Rows are points. Each table stands for the endless flat space through its points: a line for two points, a plane for three, and so on. The two share one point or none. Which?
In the rows, zero is written as 128.

First (3 x 4):
[[160 138  64 136]
 [162 142  59 130]
 [147 123  77 165]]
Second:
[[180 122  76 140]
 [187 119  70 141]]
They share: [166 128  88 138]

First (3 x 6):
[[ 98  97 138 146 105 108]
 [123 147 148 126  70 143]
 [114  95 120 128 103 104]]
Second:
[[124 131 136 120 103 112]
 [124 123 130 120  96 115]]
They share: [124 115 124 120  89 118]

First:
[[147 175 181 150  72 179 205 172 128]
 [173 160  92 146 120 135 121  60 173]
 [182 165 163 126 100 193 180 146 134]
 [154 163 181 134  84 201 212 178 124]]
Second:
[[155 118 121 146 109 152 158 124 151]
 [161 135  95 161  75 181 172 121 173]
 [159 122 114 113 136 164 160 145 204]
 [150 147 127 161  71 160 151 106 123]
 [122 130 156 103 135 146 121 146 160]
 [208 158 108 149  90 159 183  86 146]]
They share: no point

First (2 x 12):
[[133 157 114 171 105 132  88 189 136 166 179 119]
 [145 157 118 155 103 112 110 175 148 160 159 109]]
Second (4 x 12):
[[178 137  93 117 102  91 116 216 106 158 134 117]
 [170 144  69 108 110  95  99 229 104 158 148 127]
 [141 150 127 158  94 102 122 147 151 181 119  96]
 [137 195  79 117 138  98 109 168 163 131 199 146]]
They share: no point

First, 6 rows:
[[140 124 107  57 113 134 110 119 106 185 203 201  96 105]
 [119 114 138 103 116 137 125 152  83 163 170 167  97 131]
 [ 76 107 120 128 118 134 168 170 153 119 158 159 116 133]
 [ 71 114 129 139 108 104 145 185 148 129 164 162 114 150]
 [ 73 117 159 202  99 143 175 225 102 133 119  85 121 163]
 [ 87  76 164 116 117 145 118 169  43 124 123 154  83 173]]
Second (4 x 14):
[[ 69  74 122  90 105 148 131 128  78 166 178 156 115 133]
 [116 110 189 158 140 141 200 210 128  97 100 142  96 148]
 [ 87  65 177 115 105 141 196 167 125 143 131 149 118 145]
 [ 93 108 130 123 129 151 135 160  82 129 155 153  98 137]]
They share: [ 94  99 144 124 124 149 153 165  95 129 146 152 102 140]

First, 3 rows:
[[140  96 132 141  79 116 135 145 136  81 118  66 141  64  79 149 120 136
  135 129]
 [123  94 143 131  98  65  99 125 159  94  96 124 159 112  99 109 140 136
  170 138]
 [108  80 194 165 127  98 107  89 138 133  46 114 129 110 135  89 124 188
  155  97]]
Second (6 x 20):
[[102 110 123 145  89  79 124 102 146  98  83 110 149  89  92 139 149 184
  144 123]
 [ 92 111 144 161 102  88 118 106 120  69  57 101 162  82  92 138 165 205
  117 105]
 [120 149 196 155 123  93 147 103 145  66  60 124 151 128 142  78 159 144
  133 131]
 [145  78 232 164 135 122  98 167 104  44  66  77 163 101 116  79 133 120
  128 108]
 [135  64 116 148  69  79  67 135 136  92  75 101 177  87  70 142 119 160
  161 138]
 [129 117 191 148 117 118 170 163 130  95 120  85 119 124 109  90 140 114
  180 150]]
They share: [126  92 149 141  97  89 113 125 147  97  94 102 147  95  99 119 130 146
 155 127]

First, 5 rows:
[[ 85 122  94  93  80 169 125  98  98 128  90 112 174 112 115 101 100 101
  133 148 131 120 107 104]
 [ 34  73  87  92 144 158  96  77  86 143 113 168 150  76 127 121  98  89
  195 107 121  71 133  83]
 [169 131 124 135  77 148  89 164 110 185 144 115 174 136 100 131 136 134
  109 181 122 126 137  95]
 [143 144 108 126  82 151 101 144 114 147 126 119 189 149  94 110 124 102
  106 173 128 138 130  89]
 [ 84 100 117 119 107 149 104 117  57 157 122 136 168 122 119 152  97 119
  147 121 128 100 143  84]]
Second, 6 rows:
[[105 132  52 109  37 171 107 127 107 115  53 154 204 144 120 116  61 123
  136 157 105 104 164 105]
 [137  99  69  94  97 160 144 182  78 147  86 167 201 152  57  72 125 109
  109 162  91  82 187  49]
 [110 117 162 121 111 179  70 124  98 161 159  80 138 114  93 107 146  45
  142 156 132 112 110  96]
 [141  77 136 141 131 159 117 151 100 143 130 115 172 118 102 156 178 138
  109 175  95 142 118  52]
 [ 90 109 181  96  99 174  71  98  98 198 175  71 134 106  94 108 121  47
  135 142 150 103  90  94]
 [135 153  96 149  81 163  95 116 132  98  94 132 159  92 116 145 122 121
  176 176 119 139 129 135]]
They share: no point

First, 5 rows:
[[123 160 137 137 140 144  57  93  94  60 138 148 114 120 136  70 136 158
  118  56  81 131  95 130]
 [104 122 135  94 154 113 138 128  99 109 138 154 144 105 117  77 185 139
  134  54 141 132 100 109]
 [145 129  85 183  78 124 120 136 101  95 174 130 144  84 140  69 189 129
  129 112 132 148  75  73]
 [133 130  95 153 102 122 133 135  90  96 164 148 144  82 126  80 194 134
  136 102 139 143  77  90]
 [127 163  86 117 135 140 139 132  45  75 149 202 141  58  93 122 197 155
  151 114 139 143  65 141]]
Second, 6 rows:
[[ 61 168  69 176  66 178 104 163 122  38 119 169 199 134 141 126  59  88
  133 114  59 133  98 137]
 [188 126  94 146 124 190   6  67 103  88 190 130 134 108 174  88 215 176
   48  94 183 181  51 116]
 [118 176  28 143 137 171 104 189  75 137 103 177 124 130 135 156 166 115
  103  12  82 165  32  14]
 [111 137  68 168 118 191  73 141  91 105 122 169 129 117 170 125 148 130
  113  39  95 160  33  56]
 [ 88 139  46 175 107 204  29 128  81  85 129 182 136 150 176 141 137 109
   87  52  86 176  14  72]
 [179 113 115 153 153 176 105 126  95 151 132 142  92  56 176  85 211 189
  132   8 142 151  41  23]]
They share: no point

First:
[[ 98 132  88 125 116 130  89  80 121  98  96 163 123 153 149  88 102 133
  137  99 100 156 103  71]
 [112 206 111  88  72  77 139 161 145  97  96 148  99 160 136  93  69 189
  138  94  82 145  92  79]
 [ 98 152  99 112  94 113 117  91 141 103  96 154 117 162 152  85  81 147
  142  96  96 153 116  65]
 [ 98 142 110 146 138 149  48 124  87 106 118 153 120 141 112 114 119 140
  101 103 109 160  60 112]]
Second, 2 rows:
[[101 183  94 147  86 125  75 130 153 130 125 176  96 135 138 122  91 169
  114  80  98 149 100 120]
 [ 96 148 129 107 116 120 110 115 103  95 100 126 126 170 123  87  86 144
  124 110 103 159  85  70]]
They share: [ 98 162 115 123 104 122  96 121 123 109 110 146 114 156 129 101  88 154
 120  98 101 155  91  90]

First, 4 rows:
[[131 123 105 191 222 100 132 137 209 124 152 158 149 128  62 163  60 114
  143 160 122  97 108 167]
 [ 85 167 113 155 151 109  85 114 142  92 160 165 157  67  94 127 128 108
  166  81 169 156 119 126]
 [ 84 178 112 150 142 120  77 109 133  88 167 160 161  68  95 126 133 100
  161  78 161 160 111 135]
 [ 98 112 106 162 176  58 130 150 170 126 136 163 138  81  98 142 112 126
  187 123 180 134 125 116]]
Second (3 x 24):
[[135 139 163 132 158 109  94 157 163 152 122 140 106  84 101 128 113  54
  122 159 168  86  91 167]
 [120 145 135 149 151 103 103 142 165 136 144 137 124  97 102 131 105  71
  141 141 158 105  98 170]
 [113 148 125 156 144  97 104 132 171 131 153 130 129 101 105 129  98  75
  147 134 157 109 105 172]]
They share: no point

First (2 x 24):
[[149 131  73 114 112 190 168  81 118 145 164 130 149 135 129 106 127  89
  103 150 109  76  83 130]
 [155 119 121 120 160 136 120 141 166 103 110 100 119  75 129 106 139  95
   79 186 175 142 107 106]]
Second, 3 rows:
[[135  80 136 128  98 171 120  83 130 109 123 118 160 125 119 125 122  85
   95 150 139 140 110 107]
 [159 116 104 120 130 159 137 102 143 127 135 114 134 111 130 103 133  98
   93 164 135 118  96 112]
 [143 125  96 140 116 167 133 126 138 115 116  91 155 113 119 114 111  60
   98 140 156  96  76 116]]
They share: no point

First (3 x 24):
[[105 100 119 150 170 123 168 167 161 159 134 116 147 155 130 140 109 177
  126  97 125 155 155 133]
 [116 122 144 164 171 107 175 158 130 173 132 112 130 160 145 110  96 146
  144  79 145 128 136 110]
 [111 124 146 171 176 102 183 152 134 180 137 119 126 155 142 113  91 150
  141  70 155 131 146 118]]
Second (6 x 24):
[[ 47 130 166 166 155 105 176 202 100 183 110 109 123 200 107  95  39 116
  161  69 153 113 129 149]
 [123 108 112 134 176 171 130 166 160 183 139 104 108 189 155 152  96 138
  112 146  87 107 126 120]
 [101 148 163 151 181 173 184 188 127 218  97 164 156 200 159 153  94 149
  141 110 115 111 108 153]
 [ 57 116 155 163 139  63 188 186 105 146 115  74 138 166 101  73  58 135
  169  46 173 143 134 111]
 [121  98 127 131 133 102 154 151 128 144 113  96 116 168 124 102  87 162
  172  77 158 181  82  83]
 [153 100  98 112 152 122 154 141 175 129 129  66 140 127 164 143 151 177
  115 131 102 155 124  60]]
They share: no point

First, 6 rows:
[[159 165 173 128 112 108  79 127 128 157 168 147 150 127 174  82 132 127
  141 125 101 123  79  86]
 [160 132 125 129  84 105 116 171  71 162 149  86 110 128 142  99 198 121
   88  86 101 107 170 115]
 [189  88 100 164 127  61 154 164  59 163 149  85  48 105 151 131 175 130
   55  80 105 155 181 152]
 [167 107 133 188 174  44 145 116 112 169 167 124  70  83 145 137 116 125
   89 132 114 166 105 109]
 [122 170 157 127  88 121  90 149 107 168 167 112 160 126 126  87 178 107
  126 120 101  83 114  55]
 [150  96 160 167 122  70 133 141 104 189 123  74  84  83 136 116 169 108
   73 157 100 120 166 103]]
Second (5 x 24):
[[144 100 134 109 110  89  93 167 129 120 130  89 137 122 157  73 209 103
  109  99 130 129 146 119]
 [173 118 134 112  96  63  76 163 138 136 119  81 102 151 143  85 171  88
   70 101  66 107 203  96]
 [183 170 189 170  94  75 146  95 116 159  98  67 127  95 194 143 176 126
  141 163 150 123  99 119]
 [138  92 116  95 112 128  90 187  91 143 174 105 138 119 121  48 187 130
   96  83 121 128 155 138]
 [113 114 137 132 140  94 117 143 116 144 126 125 138 108 174  82 224 149
  144 103 175 118 114 138]]
They share: [164 136 148 133 104  94 111 141 104 161 135  92 118 119 150  96 169 130
 105 119 114 114 150 123]

First:
[[118 154 138 109 100 147 158 138 189 153 130 146 129 120 165 140 138 158
  119 160 144 159 143 162]
 [104 141 154 119  92 143 175 152 200 150 151 153 130 124 191 142 122 169
  128 174 148 165 145 160]
 [ 84  96 144  69 102 193 170 152 155 115 106 188  75  74 151  92 172 124
  173 174 168 175 115 160]]
Second:
[[117 137 138  69 135 179 164 136 204 129 125 116 114 105 116 106 170 103
  154 208 133 125 145 160]
 [127 159 128  95 112 176 142 148 145 158 133 163  85 148 160 127 150 128
  113 109 119 144  85 171]
 [116 144 142  89 154 198 187 143 187 177 162 156  97 114 168 122 130  91
  132 137 142 117 123 172]
 [118 133 113 121  80 143 128 124 164 107  69 155 115  92 115 108 159 175
  124 157 155 198 142 166]
 [118 240 141  37 141 154 149 165 145  87  70 216  77 150 121  74 168 199
  129 160 163 151 128 133]
 [ 92 181 165  32  79 159  77 147 170 146  97 114 125 178 102 159 216 104
  147 184  44 107  88 146]
 [ 97  87 134 120 130 225 157 139 180 252 179 167 126  65 145 173 111  52
  127 123  84 112 159 198]]
They share: no point

First (6 x 24):
[[103 107 188  76  82 157 115 166 183 125 127 103  88 129 111 100  84  69
  174 113  75  89 198 185]
 [116 175 171 100 104 147 154  96 115 143  95  79  91 102 183 106 119 172
   87 133  92 147 139  96]
 [ 74 136 147  40  26 195  52 105 133 143 110  91 124 147  87  43  32  70
  141 112  26 114 148 174]
 [129  97 150  90  78 201 177 182 195  79 137 139 106  95 171 150  90 117
  140 131 131  89 194 139]
 [ 92 162 126  80  68 209 128 121 131 131  95 104 122 100 149 120 108 169
   90 110  88 140 142  85]
 [ 60 188 171  44  46 187 110  91 109 149 142  85 102 111  89  71  68 106
  129  84  22  86 130 132]]
Second, 6 rows:
[[ 95 121 157 108  61 178 116 113 166 115 113 118  95  63 126 121 122  99
   83 104  58 143 151 102]
 [ 74 158 143  76 105 139 158 103 134 150 127 123  99 107 158 129  82  94
  127  98  82  93 147 146]
 [ 72 133 153 102  46 188  90  83 173 106 114 135  98  63 124 122 132  90
   61 112  53 158 147  98]
 [ 65 188 134  64  50 175 118  72 165 145 102 130  95 151 103 156 117 132
  106 130  95 125 202 114]
 [133  96 165 121  93 161 161 164 149 126 119  93  89  54 140 110 101 107
  118  84  64 118 151 112]
 [ 50 148 157  85  92 147 124  83 151 133 121 129 118  67 172 121 103  74
   96 108  63 115 102 142]]
They share: no point

First (6 x 24):
[[133 114  78 168 151 101 188  73 144 167 170 108  71  69 173 172  86 125
  180 120 171 162 110 187]
 [105  70  62 135 121 122 131 116 204 161 127  63  99  87 163 121  85 182
  125 147 113  73 117 155]
 [151 102 163 158 167  99 145  66 148 194 122 145  88 109 172 164 131  73
  181 142 110 108  69 149]
 [143 105 100 151 179 117 111  73 175 187 142 118  69 107 139 137 123 130
  164 185 122 101  68 162]
 [156 117 111 169 186 127 125  53 157 210 165 108  53 104 144 140 132 127
  193 170 127 125  77 173]
 [143  81 108 139 107 105 155 109 151 171 130  74 109  83 187 165  71 142
  176  93  82  89 136 154]]
Second:
[[134 131  53 144 133  68  76 138 215 151 161 107  62  83 102 167  85 129
  152 147  97  96 142 139]
 [102  86 107 134 151 128 129  84 152 157 120  87 109 116 160 115  48 108
  114 148  84 120  81 131]
 [157 115  79 148 153  78 116 112 179 152 140 132  67  80 140 164 110 134
  174 150 109  83 112 166]]
They share: no point

First (4 x 24):
[[147 160 137 122 142 124  78 159 136 128 140 144 172  49 158  75 119 182
  124 174 118 120 146  64]
 [115 102 141  76 148 186  64 151 100  90  96 128 154 107 138 131  65 166
  182 116 102 146  86  84]
 [117 146 139 147 108 128 118 175 163 137 121 181 168  63 169  61 127 169
  114 143 120  96 113 100]
 [107 140 145 159  94 128 134 179 175 139 109 199 166  69 175  55 131 165
  108 127 116  88 101 122]]
Second (2 x 24):
[[116 120 142 136 104 169  93 168 137 124  99 153 160 104 140 104 116 154
  145 116 105 102  90 125]
 [ 91 130 112 106 149 129 113 163 137  89 109 173 145  64 185  74  76 184
  160 126 130 132  75  75]]
They share: no point

First (5 x 24):
[[ 52 100  86 168 109 181  74 119 193 121 201 110 134 168 121 152 184 153
  113  51 170 148 147 181]
 [147 101 101 125 106 142 106 110 134 111 120 150 117 125 177 131 107 108
   77 163  82 168 177 113]
 [100 116  81 142 104 153  96 124 163 146 157 139 127 164 134 138 146 135
   85 108 122 157 157 161]
 [106 160  88 136  52 181  81 144 163 178 152 161 111 159 122  87 147 125
  104 138 112 201 187 162]
 [120 114 117 144  77 167  83  91 155 127 134 146 122 117 167 127 143 113
  108 155 104 190 197  98]]
Second, 5 rows:
[[ 81  78  94 158 118 159  76 118 155 125 157 129 121 127 157  86 134  97
   98 100  95 139 142 158]
 [ 79 100  71 163 129 157  85  87 152 110 160 101  86  93 128  93 137 118
   79 106 114 151 133 149]
 [ 96  97  87 152  82 194  58 158 161 113 152 154 132 153 194 134 158  99
  115 133 122 169 180 153]
 [105 148 118 137  86 207  91 150 172  85 107 139 102 150 144 147 159 153
   62 150 103 205 189 125]
 [ 89  85 113 141 120 151  91 116 160 127 147 129 124 138 144  83 129 110
   86  96  84 142 146 153]]
They share: no point

First, 5 rows:
[[ 73 111 161  74 131 135 169 115 137  73 104 140 164  86 125 155 146 160
  129  98 176  66  96  48]
 [ 85  81 172  95 128 111 173 128 156  51 120 139 152  64 124 165 155 163
  105 112 203  53 121  43]
 [115  68 146 164 164 112 135 167 177 104 161 121 102  60 152 127 186 169
  155 110 183 112  90 121]
 [ 99  97 176 149 144 125 167 164 166  87 154 147 110  44 118 171 171 173
  129 118 173  73  75 103]
 [122 122 147  86 178 211 176 152 146  81 131  77 167  99 133 147 151 129
  162  46 152  96 116  88]]
Second (5 x 24):
[[112 109 154 116 151 158 179 132 167  75 121  98 164  43 163 156 147 185
  148 112 200 130  99  52]
 [ 65  98 144  89 172 129 116 155 141 129 171 100 118  88 139 112 145 177
  190  79 196  91 102  89]
 [151 163 133 152 151 173 224  96 215  18  85  83 152  70 178 213 153 191
  121 124 152 154 114  34]
 [ 92  70 159  95 152 138 139 159 135 108 127 131 150  95 120 109 163 145
  155  67 168  77  83 107]
 [124  89 168 112 141 156 185 146 165  65  93 118 172  79 127 146 151 167
  130  78 164 102  85  78]]
They share: [ 99  98 145 109 157 144 151 140 152  94 129 116 142  86 143 133 163 156
 155  88 170  99  95  88]

First:
[[142 172 103  58 153 136 132 198 111 135 198 131  89 166 127  62  95 172
  122 123 131 132 160  77]
 [128 156  83 153 127 154  74 138  97 136 167 124 141 145 142 133  78 208
  163 148 115 113 120  65]
 [ 78 125  98 147  93 138  69 120 129  99 113 103 134  95 160 152 156 168
  128 163 108  98 111  85]
 [111 173  76 124 117 192  78 113 128  96 146  67  32 136 148 106 121 167
  129 124  74 157 108  68]
 [155 182 125  87 119 181  92 166  84 123 200  90  79 200 160  88  98 156
  135 101 137 159 170 104]
 [ 73 130 149  51 151 118 119 171  94  94 147 113 147 127 133 104 150 145
  145 176 151  93 125 120]]
Second (6 x 24):
[[100 143 122  92 120 125  75 176 143  88 179 127  73 113 105 134 149 191
  160 171 101  96 140 113]
 [ 61 172  90  83 108 156 112 110  56 130 134  61 153 123 183  98  79 150
  125 154 116 122  65  96]
 [143 135 120  83 129 167  82 138 108  76 186 138  93 109 116 133 152 188
  151 169 145 112 143 108]
 [110 138  91  65 106 167 100 125  70  70 151 130 142 126 141 113 136 178
  110 137 139 120 143 107]
 [107 159 149  94 149 180  95 125 119 130 171  97  80 122 128 113 117 177
  193 176 129 105  89 104]
 [ 69 128 149  47 158 196 142 146 123  91 102 169 113 192 108  59 142 179
  164  99 105 118 155  79]]
They share: no point

First, 4 rows:
[[162  84 183 173 103 151 129 156 142 165 140  41  96 182 106  74  95  95
   98 111 134 104 189  69]
 [124  40 161 189 119 159 123 122 104 163 150  45 116 172 114  98 139 113
  116  67 162 112 225  33]
 [ 84  69 156 149 107 155 123 104  78 123 162  89 129 152 136 105 113 160
  114  76 138 106 187  71]
 [153 102 175 149  93 156 133 154 133 146 135  67  94 175 122  65  71 115
   90 127 112 113 164  94]]
Second (4 x 24):
[[103  81 164 141  98 152 118 116 101 124 160  78 129 157 129  98  88 142
  105  88 132  94 170  85]
 [ 56  73 158 107  82 120 143 111  69 139 149  42 154 157 131 134  73 107
  100 113 148  62 182 111]
 [ 65 127 182 115  86 124 184 146  51 132 132 102  87 151 153 100 100 170
   97 162 100 118 172 129]
 [131  82 170 162 105 173 102 121 120 113 166  99 113 154 130  78 100 164
  106  70 124 114 162  69]]
They share: [103  91 167 141  99 151 126 121  97 124 157  87 119 157 132  93  91 151
 105  98 124 102 169  89]

First:
[[ 74 137 119 126 144 129 127 162 143 101 162 145 130 104 161 100 126  95
  162 144 139 119 180 100]
 [116 101 134 120 111 117 127 126 134  92 153  79 100 152 152  94  66 107
  147 177 166 146 171 103]
 [ 94 117 123  90 140  93 139 130 107 113 134 101 110 136 193  56  82  91
  130 152 147 123 200 140]]
Second:
[[ 35 117 122 136 158 129 145 139 169 156 172 134 117 160 131  91  73  75
  190 221  93  90 172  89]
 [ 76 100  96  86  88 100 135 141 170  99 119  32 132 161 113 119 135 139
  130 180 155  95 153  91]
 [107 109  95 155  68 147 189 164 153  81 187  71 151 105 155 153  57 168
  171 210 142 115 231 117]
 [ 64  83  29 141 138 147 117 115 132  56 131 103 111 133 154 137  47 135
  132 183 130 101 240  93]
 [ 82  92  79 107 121 110 105 117 166  49 108  79 110 154 152  95 116 118
  108 157 172 112 169  80]
 [ 83 124 162 150 131 116 149 137 205  87 167 146 120 149 189  47 102  70
  158 193 159 123 149  84]
 [ 50 137 100 146 168 137 140 119 135 194 194  92 115 167  99 143  47 106
  212 212  74 115 213 123]]
They share: no point

First (3 x 24):
[[104  75 114  80 108  83 123 107 118 142 169  89  67 119 168 165 126 132
   93 104  74 141 163 118]
 [115  69 126  61 124  71  87  65  77 141 194 110  99  73 140 198 118 135
  142  72  60 146 157 151]
 [117  90 120 105  95  95 150 122 135 140 147  77  68 117 157 150 110 111
  101 121 100 133 169  94]]
Second, 7 rows:
[[ 71 111 103 134  80  75 136  99 120 114 160  96  82 105 123 195  71  50
  102  68  84 175 159 181]
 [171 111 113 109  87  72 128 115 107 141 225  51  83 126 108 157  96 118
  111  84  93 202 175 120]
 [ 96  83 149  38 121 122 152  53 144 159 109 121  82  69 156 133  73 114
  147 156  64 124 194  93]
 [117  98 112 110  96  81 101 141  81 128 141  59  77  61 121 190 147  91
  112  82 145 100 159 108]
 [167 125  67  88  25  45  80 178 124 129 218  74  44 138  68 194 152 118
   92  71 153 198 208 109]
 [ 98 105 151 110 137  96 128 163  84  85 173  81  86  71 110 159  75 132
  131  60  54 110 172  91]
 [ 91  53 151  80 147  85 160  44 144 183 146  86 100  80 154 176  54  94
  120 153  95 108 178 149]]
They share: no point

First (4 x 24):
[[140  88 120 141  80 190 125 108 156 133  78 125 128  83  96  60 138 123
   96  82 132 189 168 103]
 [146 103 116 126  67 180 132 110 152 150  80 117 119  94 110  47 135 137
   94  90 102 184 158  87]
 [108  82 138 145 106 202 107 110 178 113 106 139 152  81 110  84 150 111
   94  90 140 167 182 133]
 [ 86  75 156 148 127 166 120 108 164  72 126 191 187 124 126 151 153 135
   96 102 136 148 150 151]]
Second (4 x 24):
[[170  97 178 173  80 166 145  97 125 129 106 131 174 118  99 109 126 113
   81  72  63 207 120  97]
 [116  97 138 147 108 166 123  57 113 109 144 109 186 128  65 111  94 127
   91  42 113 179 130  73]
 [131  91 138 134  80 159 138 117 153 125  90 161 145 111 130  96 148 140
   89 109 101 174 147 117]
 [ 57  82  73  81  96 146 116  97 161 114 107 167 133 108 126  88 137 166
   96 117 173 131 180 114]]
They share: [122  94 133 132  90 164 133 109 151 116 100 154 149 117 121  97 141 145
  95  98 108 167 145 110]
